Each row of a before or after table is a point. One or more steps were done to the points. Then noise was added and the rows were shuffled. The steps act on columns, c1 being the first. Name the steps. A step turns or swaps two columns, mirrors them in a line or flattens them onto one, adds a multiple of one to another, or multiplies or shifts one. Angles are multiples of 10 degrees, from the lower column toward the higher: turns from -170 to 170, lines from 10 to 170 but not 90. Use the fewest steps. Two steps may share a column if one is a turn and the other turns, adds or multiplies; they go together, in the order done. Otherwise the lowest column goes first.
In the rows, zero is written as 128.

Before (12 x 3):
[[167 118 155]
 [133 134 141]
 [176  96  86]
 [109 138 137]
 [ 75 120 144]
 [113  66 134]
 [151 111 120]
 [150 104  98]
 [161  74  90]
 [145  44 152]
 [105 101 172]
 [102  50 100]]
After (12 x 3):
[[127 154 122]
 [181 197 116]
 [205 158  46]
 [121 182  93]
 [149 185  75]
 [119 131 145]
 [128 160  93]
 [186 154  95]
 [136 103 133]
 [170  89 115]
 [162 129 148]
 [108 161 163]]
Steps: turn c1 and c2 by 130 degrees; add -0.7 times c1 to c3

Before:
[[157  98 181  94 207 182 186 110]
 [144 159  95 116 100 146 130 122]
 [ 90 129 128 131  89  98  96 116]
 [ 87 136 121 151  82 161 105 166]
 [ 78 139  48 122 144 148 131 119]
 [143  93 153  49 168 164 247 133]
 [ 79 171 120 152 103 153 160 108]
 [118 130  94 189 125 102 124 145]
 [ 99 182 147 149 132 102  96 173]]
After (9 x 8):
[[ 70 104 132 106 141  95 158  61]
 [128 144  47 135  30 149 117 158]
 [ 49  80 132 103 133 154  87 122]
 [ 58 139 127 103 179 160 125  92]
 [ 48 113 181 154 113 185 134 131]
 [ 88 135 189  85 134 122 130 112]
 [114  97 143 146 151 162 113 116]
 [ 58 121 143 129 178 101 135 138]
 [113 160  63 189  33 145  46 141]]
Steps: shift c1 by -30; turn c2 and c8 by -150 degrees; turn c3 and c6 by -30 degrees; turn c3 and c4 by -160 degrees; turn c5 and c7 by 150 degrees

Before:
[[150 151 102 197 149 137 182 160 167 138 171  92]
 [154 137  79 108 159  88 118  82 164  89 184 111]
 [113  58 159 106 130  52 166 112  96 142  90 183]
 [106 103 177 124  78 130 101 114 132 109 147 105]
 [138 169 120 157 164  69  93 119  86 136 102 179]
 [120  61 126 119 122  92 122 141 100 157 154 105]
 [ 52 169 128 139  61 127 114 107 115 140  92  97]
 [ 77 137  97 103 114  83 152 128  71 139 167 134]]
After, 8 rows:
[[181 137 113  90 114  75 119  97 173 154 183 151]
 [164 148 126 166  65 141 179 120 210 124 174 138]
 [ 80 166  71 182 174 140 112 120 183 129  95  95]
 [ 76 101 139 152 171 112 104 132 173 121 147 119]
 [ 91  54 137 109 138 114 164  86  12 203  89 143]
 [128  59 123 126 132 143 120 143 160 174 154  88]
 [142 172 127 125  85 113  89 138  10 185 102 122]
 [126 134  75 120 154 121 153 116  99 175 169  82]]
Steps: turn c1 and c3 by 50 degrees; mirror c4 and c5 in the line at 160 degrees; turn c6 and c10 by -70 degrees; add -0.7 times c7 to c8; multiply c12 by 2; turn c9 and c12 by 70 degrees

Before, 11 rows:
[[ 96  79  85 193 117  86  99 175 161 148 167 134 147 143  96 176 138 169
   68  96]
 [193 118 134 182 118 187 147  99  54 143 166  94 135 109 171 103 195 100
  161 181]
 [116 123 129 173  77 159 107  89  58 145 172 134  84  92 133 136 158 121
  166 131]
 [144 102 131 190 128 170 158  72  52 116 148 112 108 138 142 130 132 128
  127 113]
 [ 91  93  98 186  93 111 101 167 135 161 129 138 146 183 128 189  88 143
  107 147]
 [ 73 136 110 205  99 120 126 179 148 101 158 134 180 165  74 167 121 142
  101 137]
 [ 94 174  76 145 170 134 153 162 124  75 121  85 148  93 163 162 139 131
   78 218]
 [ 90 111 103 107 142 159 159 154 168  88 116 111 178  96 131 166 132 136
  113 177]
 [136 107 163 172  89 175 151  66  65 154 143  76  80 108 132  95 178  71
  118 168]
 [ 72 153  84 143 100 140 200 158 126 127 109 101 169 100 161 133 149 163
   99 168]
 [140 148 144 152 138 184 149 105  62 117 122  58 109 128 183 142 220  81
  160 138]]
After:
[[ 78 153 116 104 102  95 201 158 123 124 112 142  87  97 166 131 155 159
  103 174]
 [ 89  75  68  75 114  69  95 178 156 147 173  95 113 140  99 184 142 164
   68  97]
 [ 86 111 104 139 141 129 154 149 168  90 109 148  79 100 134 169 135 138
  110 178]
 [141 148 110  91 140 178 145 104  59 114 124 142 139 118 183 143 225  80
  158 138]
 [ 71 136  85  53 108 108 126 176 153 103 157  97  74 161  75 170 119 135
   93 137]
 [139 107  91  74  91 185 150  71  65 159 143 142 185 101 127  94 173  70
  118 168]
 [ 96  98 116  77  89  93  99 161 140 159 132 117 107 182 126 196  87 147
  107 145]
 [148 103  64  63 130 158 158  76  51 111 149 113 149 140 146 132 128 123
  127 109]
 [ 94 167 105 103 169  86 151 160 122  80 115 150 105  92 162 159 138 130
   76 223]
 [190 115  38  80 125 174 144 102  54 143 169 108 120 105 172  99 198 102
  158 183]
 [115 122  41  95  84 150 116  89  64 145 174  92 175  89 134 143 160 120
  169 131]]
Steps: turn c3 and c6 by 50 degrees; add -1.5 times c11 to c3; add 0.5 times c17 to c12; turn c4 and c12 by -160 degrees; multiply c13 by -1

Before (10 x 64):
[[128 147 126 129 107 119 154 140  89 144 113 156 125 152  82 133 153 150
  139  96 103 115 119 107 118 120 103 138 178 100 122 138 131 115 151 131
  103 127 141 131 125 147  89 146 173 133 137 132 156 142 131 138 128 105
  147 126 146 140 101 143 136 141 155 129]
 [173 124 126 123 184  91 124 106 124  76  72  94 125 112 143 168 114 160
  121 145 152 142 125 135  94 160 138 108 126 128 125  87  94 153 117 116
  129 100 107 119 161 109 132  80 110  89 119 122 111  88  86 127 144 115
  118  86 173 118 136 149  85  72 104 149]
 [133 110 147 135 173 105 109 146 175 157 131 106 101 116 129  85 120 101
  153 150 117 135 102 102 159 134  97 136 132 129 139 148 110 109 118 136
  139 125 123 113 117 128 155 142 120 140 142 144 110 111 139 147 123 158
  135 122  98  82  78  96 118 128 143 138]
 [157  89 157 108 153  90  83 112 128  84  93 103 115 101 147 126 101 137
  131 158 138 152 117 131 116 152 127 110 119 140 139  92  72 165 118  81
  141 119  76 123 114 108 142 104 100  80 102 149 100  93 118 124 154 142
  116 118 147 118 130 121  94 101 102 137]
 [125 158 108 120 126 141 147 111 124 139 125 126 119 147  85 125 152 134
  155  87 119 138 115  86 151 132  91 129 154 134 138 140 126 111 137 130
  105 133 143 146 126 179 136 176 151 130 124 124 144 132 151 125 129  89
  151 148 145 115 120 120 109 137 140 151]
 [124 138 142 140 125  78 147 141 116 110 113 132 108 153 148 137 153 123
   97 121 165 166 151 152 135 153 124  78 100 149 155 110 117 129 119 115
  105  91 125 142 185  78 102 118 109 133 112  87 114 106  96  90 116  97
  120  98 154 131 152 125 145  76  75 124]
 [107 153 116 113 124 126 126 132 135 137 122 139 135 122 114 126 132 125
  153 125  97 115 149  71 131 145 101 148 135 121 129 139 161 110 143 128
  121 126 133 139 152 142 118 150 162 139 127 131 140 147 131 139 109 105
  136 130 153 128 111 125 143 150 144 134]
 [111 141 121 117 141 142 156 137 130 158 139 147 131 132 107 112 146  93
  171 103  99 117 126  97 168 124  89 148 151  79 143 150 132 119 139 145
  122 112 121 165 124 149 115 135 153 112 129 121 130 125 134 131 125  98
  132 127 130 119  92 126 151 132 141 125]
 [101 123 119 120 123 117 156 138 132 170 144 124 117 125 101 119 111 114
  151  87 112 145 119  79 135 110 108 130 152 109 129 119 144 106 146 156
  118 116 130 139 138 158 128 140 147 130 122 141 137 160 127 115 118 112
  136 122 115 112  91 115 140 147 126 140]
 [111 108 133 117 149 119 105 111 171 138 155 104  84 106 126  98 122 111
  125 149 131 117 116 111 155 110 107 123 127  99 136 128 120  97 131 106
  177 117  90 113 128 121 157 124 130 131 135 154 129 105 145 146 146 140
  111 120 117  78  92 101 113 105 126 147]]
After:
[[170 125 126 123 184  92 124 105 123  77  77  92 127 114 142 169 115 161
  121 145 151 143 124 139  95 160 140 107 125 128 126  86  95 151 117 116
  128 100 108 117 160 109 132  80 109  88 120 121 112  88  84 117 144 146
  118  85 174 148 139 191  84  72 103 149]
 [157  89 157 109 153  92  83 113 127  84  93 104 114  99 146 127 101 136
  131 159 139 151 117 131 117 152 127 112 119 140 139  93  72 164 116  80
  153 119  76 124 114 106 142 106  99  80 102 149 100  92 120 142 154 119
  115 119 145 136 129 107  93 101 102 140]
 [127 147 127 128 107 119 153 138  88 144 122 157 125 154  80 132 151 150
  140  97 104 115 117 106 118 122 103 138 179  98 123 138 130 114 150 132
   79 127 141 131 125 148  89 145 173 131 137 132 157 141 130 102 129 136
  147 126 146 148 101 173 137 141 153 129]
 [108 153 117 111 124 126 128 132 136 136 121 139 135 122 115 126 132 125
  153 121  95 114 148  71 128 146 101 147 136 121 129 138 163 111 144 128
  113 127 133 139 150 143 119 151 163 140 127 131 140 147 131 104 110 134
  136 130 151 130 113 121 142 150 145 135]
 [101 123 120 119 123 115 156 138 132 170 133 123 119 126 101 120 110 114
  149  88 111 144 119  79 134 110 110 130 151 108 129 120 144 105 145 157
  108 115 131 139 137 157 129 141 146 131 121 142 139 161 127 122 119 175
  136 124 114 107  90  89 141 146 127 141]
 [111 141 120 117 141 141 155 137 132 158 133 148 131 130 107 110 145  92
  171 103  99 116 127  95 169 123  90 150 151  80 143 151 131 119 140 146
  118 113 122 167 124 151 116 134 153 112 130 120 130 125 134 101 127 159
  133 127 131 114  93 122 152 132 141 125]
 [126 158 106 122 126 141 146 108 123 139 122 126 120 147  85 126 151 134
  157  86 119 138 116  86 150 131  92 128 154 135 137 140 126 110 136 130
   81 133 142 147 128 179 138 177 150 129 124 125 147 129 151  97 132 185
  150 147 143 119 120 103 108 137 140 151]
 [134 111 147 135 175 105 108 146 176 158 108 106 101 115 129  85 122  99
  153 150 116 135 100 102 157 133  98 136 132 129 140 149 111 110 117 134
  149 125 121 114 118 129 155 143 120 141 142 143 110 107 138 145 123  48
  135 123  98  88  76  33 117 128 142 138]
 [111 110 132 115 148 119 103 113 172 139 126 104  84 106 125  96 122 109
  125 149 133 116 116 111 154 110 107 123 129 100 136 128 120  97 131 105
  224 117  91 111 126 119 157 123 129 131 133 156 130 104 145 130 146  75
  109 118 117  71  92  47 113 106 127 147]
 [125 138 141 138 125  78 146 141 117 109 116 133 109 152 147 138 153 122
   96 121 165 169 149 152 135 151 125  78 100 148 156 110 117 129 120 115
   82  90 124 142 186  80 103 118 110 133 114  87 116 107  96 120 116 250
  121  98 153 139 151 119 146  76  76 123]]
Steps: turn c11 and c58 by -30 degrees; multiply c37 by 2; turn c52 and c54 by -120 degrees; multiply c54 by 2.5; multiply c60 by 3

Before (13 x 64):
[[159  66 153 127 152 151 133 131  86  89  71 168 170  86 109 152 112 109
  106  88 132 164  61  88 118 105  74 188 106  74 161  36 146  60  86 108
  110 162 110 170 132  98 211  97 101 106 127 200 183 159 168 105 198  94
   94 186  87 123 113  84  79  54 174 106]
 [ 88  98 137 127 131 179 123 154 132 112  93 140  81  65 156 142 197 117
   84 115 106  86 168  90  92 173 138 155 151 139 164 132  96 134 117 129
  121 105 123 131 125 189 137  60 102 129 155 136 128 151 112  99 142 199
  172 157 178 134 117 167 164 106 137 174]
 [172  73 139 141 114 101  48 192 148  63 122 177  98  56 132 114 170  57
   96 155  83 102  68  62 205 125 116 142 135 137 142 141 145  94  90  93
  112 156 124 156 115 156 101  98 146 117 139  99 177 156  95 154 152 176
   89 165 179 115 168 104 125 155 133  76]
 [128  88 104 133 130 175 137 164 160 141 163 125 140 149 173 142 144  73
  100  58 118 190 152  86 204 148 110 189 103 185 166 148 159 143 182 112
  120  92 156  99  94 112 176 114 105 136 119 111 131 157 193 194 106 161
  112 183 131 177 107 173 186  94 166  77]
 [106 138 112 137 124 203 108 107 140  99 174 202  91 159 140 121 143 110
  150 168 113 134  70 149 116 127 156 155 166 112 103 146 107 137  98 120
  183 133  77 138 109 121 118  53 205 134 118  96 100 120 131 156 158 137
   94 107  86  78 116  77 178 143 125 120]
 [154  67 164 134 124  97  87 159 115 144 159  99 115 146 126 146 183 116
  101  70 140 183 162 113  96 152 146 132 169 147 175  89 159 133 123 101
  192 131 101  66 136 135 175  71 114 141 102 120 148 113 176 162 123  94
  108  98  99 114 174 112 192 139 180 136]
 [ 86 154  80 140  75  93  92 183  69 156 138 146  78  91 113 137 139 116
   73 115 144 160 141 149 144 143  96  88 170 102  92 146  92 120  92  81
  174  77  98 141 103 171 107 139 117 136 160 130  93 154 161 103 202 124
  105 149 142  71 101 153 173 119  82  86]
 [154 153 162 210 159 116  93  94  87 128 120 144 102 119  96 112 141  29
  138  68 116  98 159 143 116  95 155 177 163 106  98 123 170 147 139  85
  130 162 158 108 143 154 153  44 195 123 147 128 148  71 116  93 179  97
  174 183 107 114 163 102 103 157 152 175]
 [167 105 131 211 172 153 120 159  90 107  91 103 170 149  94 154 119  65
  151 148  67 130 123 169 202 109 154 172 171 121 112 113 125  44 115 104
  145 125 145 122 163 179 143 147  96  70 145 105 195 152  97 199 119 112
  165 139 135 178 148  91  81 148 124 103]
 [ 91  84  59 211  88 168  45 126 127 158 157 122 168  71  68  76 101  60
  167  96 131  92 112 114 162 111 129 135 118  93 110 104 112  43 144  97
  141 128  75 125 153  88 122  47 183 115  79 119 144 146 101 203 129 138
  154 115 181 111 185 115  91  86  81 110]
 [ 92 174  75 147  90 139  70  82 148 150 179 185  99  58 159  92 153  59
  151  81 118 152 163  59 117 187  99  92 175 171 149 124 184 122 157 124
   95 106 140 109 177 103 106 117 174  67 129  92 166  81 170 180 137  98
  171 106 129 100  77 101 139 135  81 106]
 [ 91 172 151 138 117 111 141 150 113  84  91 146 110  88 143 119 121 125
   75 170 116 171  77  72 188 204 143 192 161  87 159  90  81 135 180 144
  165 179  85  70  84 134 153 113 131 109 122 137  96 162  87 171 115  94
  132 170 174 118 111  87 112 140 136 146]
 [ 75 172 149 168 124 173 102 139 130 120  80 108 132 112  91  68 122  45
  141 161 110 121 150 125 152 166 163 130 180 167  98 136 140 143 120  42
  187  66 117 113 150 113 181 144 156  64 167  96 114  56 175 170 119  97
  101 105 170  86  93 178 101  73 182 181]]
After (13 x 64):
[[101 140 115 126 116 200 108 114 142  99 186 206  91 165 139 120 142 107
  151 142 104 137  74 116 118 127 151 155 163 111  99 150 113 131 102 123
  185 115  78 142 111 124 159  53 200 141 110  96  93 120 130 135 161 144
   92 107  83  81 122  77 182 148 129 119]
 [155  54 166 135 124 102  96 162 115 146 162  88 113 151 127 145 181 117
  103  98 136 179 157 141  95 156 143 131 175 150 204  84 156 135 127 102
  194 125  99  67 141 132 150  76 117 146 109 117 157 119 172 158 127  97
  101 102 100 116 173 111 196 133 177 132]
 [ 79 174 149 171 116 166 106 139 126 127  80 104 129 106  96  64 114  41
  150 147 112 127 150  92 158 165 161 134 178 169 148 136 143 138 126  36
  184 248 122 118 143 116 203 144 163  61 164  95 116  48 173 117 121 111
  100 108 170  89  98 170 102  65 177 179]
 [137  95 110 128 121 175 144 168 169 132 161 118 133 147 170 133 145  79
  100  99 120 188 152 146 203 151 107 193 101 182 186 147 159 137 190 104
  114 212 152 112  91 115 178 121 109 128 124 109 129 156 189 167  99 155
  108 183 129 178 104 170 191 103 166  74]
 [ 94 179  77 146  89 137  74  82 146 151 183 188  91  59 154  91 155  59
  153  97 119 161 165 177 123 192 102  79 171 175 117 124 196 121 160 117
   93 198 136 113 188 111 141 120 173  71 136  92 148  85 174 181 134  91
  165 100 131 101  76 101 150 138  84 113]
 [ 87  95 131 125 134 192 124 162 131 117  93 143  79  66 152 139 185 113
   82 118 103  88 165 155  91 171 140 159 147 142 156 127  90 136 115 119
  112 188 118 132 125 183  92  59  98 132 158 135 129 149 115 130 147 199
  172 159 188 134 125 169 162 106 138 169]
 [ 94  82  61 209  83 168  45 125 129 168 167 123 173  69  77  80 114  68
  158 110 133  89 111 141 160 109 129 133 120  88 119 108 111  44 141  90
  141 136  72 137 145  91 203  43 186 121  82 123 144 141  97 171 135 134
  160 120 189 108 184 118  88  86  85 122]
 [ 87 173 148 135 114  99 147 157 108  85  95 145 111  87 143 114 117 130
   70 146 113 169  87 220 188 206 138 194 154  90 168  85  78 138 176 141
  167  58  76  64  83 135 153 120 128 117 120 140  93 174  95 168 111  95
  138 168 171 121 109  86 116 140 131 146]
 [169  73 141 145 114 100  56 192 152  68 121 177 101  61 127 111 172  58
   93 147  75  96  60 210 194 133 116 147 135 134 117 146 148  92 102  94
  115  94 123 155 106 157 135 101 144 121 142  94 180 158  98 159 143 181
   87 154 181 118 163 110 123 155 140  72]
 [155  79 153 133 158 139 132 129  87  85  74 171 186  82 114 147 110 115
  105 112 138 170  54 193 121 104  76 183 108  69 219  35 147  59  79 106
  106  74  94 165 133  95 127  92 110 108 124 197 180 166 173  89 193  94
   96 188  77 127 107  83  80  50 180 103]
 [ 85 163  82 139  69  96  96 176  74 150 136 150  75  86 117 145 143 110
   74 116 148 167 136  67 150 148  97  83 170  94  88 145  84 123  87  75
  172 218  91 151 109 174 118 135 112 136 162 132  85 155 154 105 200 117
  105 154 147  71  96 153 166 113  85  86]
 [170 107 128 213 170 154 128 163  89 104  96 102 161 151  95 152 121  66
  141 132  66 124 120  90 200 102 158 175 173 124 133 119 133  39 120 104
  144 125 149 122 167 178 192 150 108  69 147 102 193 156  95 157 118 103
  161 139 125 174 147  78  83 143 123 101]
 [158 150 165 213 153 123  98  91  85 129 119 138  97 119  92 116 136  25
  143  98 113  96 162 127 116  94 155 173 163 109 124 122 170 148 145  84
  127  62 152 109 141 160 119  47 210 126 152 120 144  65 115  80 183  96
  177 188 114 112 162  95 102 157 154 180]]
Steps: multiply c20 by 0.4; multiply c38 by 2; turn c24 and c38 by -160 degrees; turn c31 and c43 by -50 degrees; turn c43 and c52 by -50 degrees
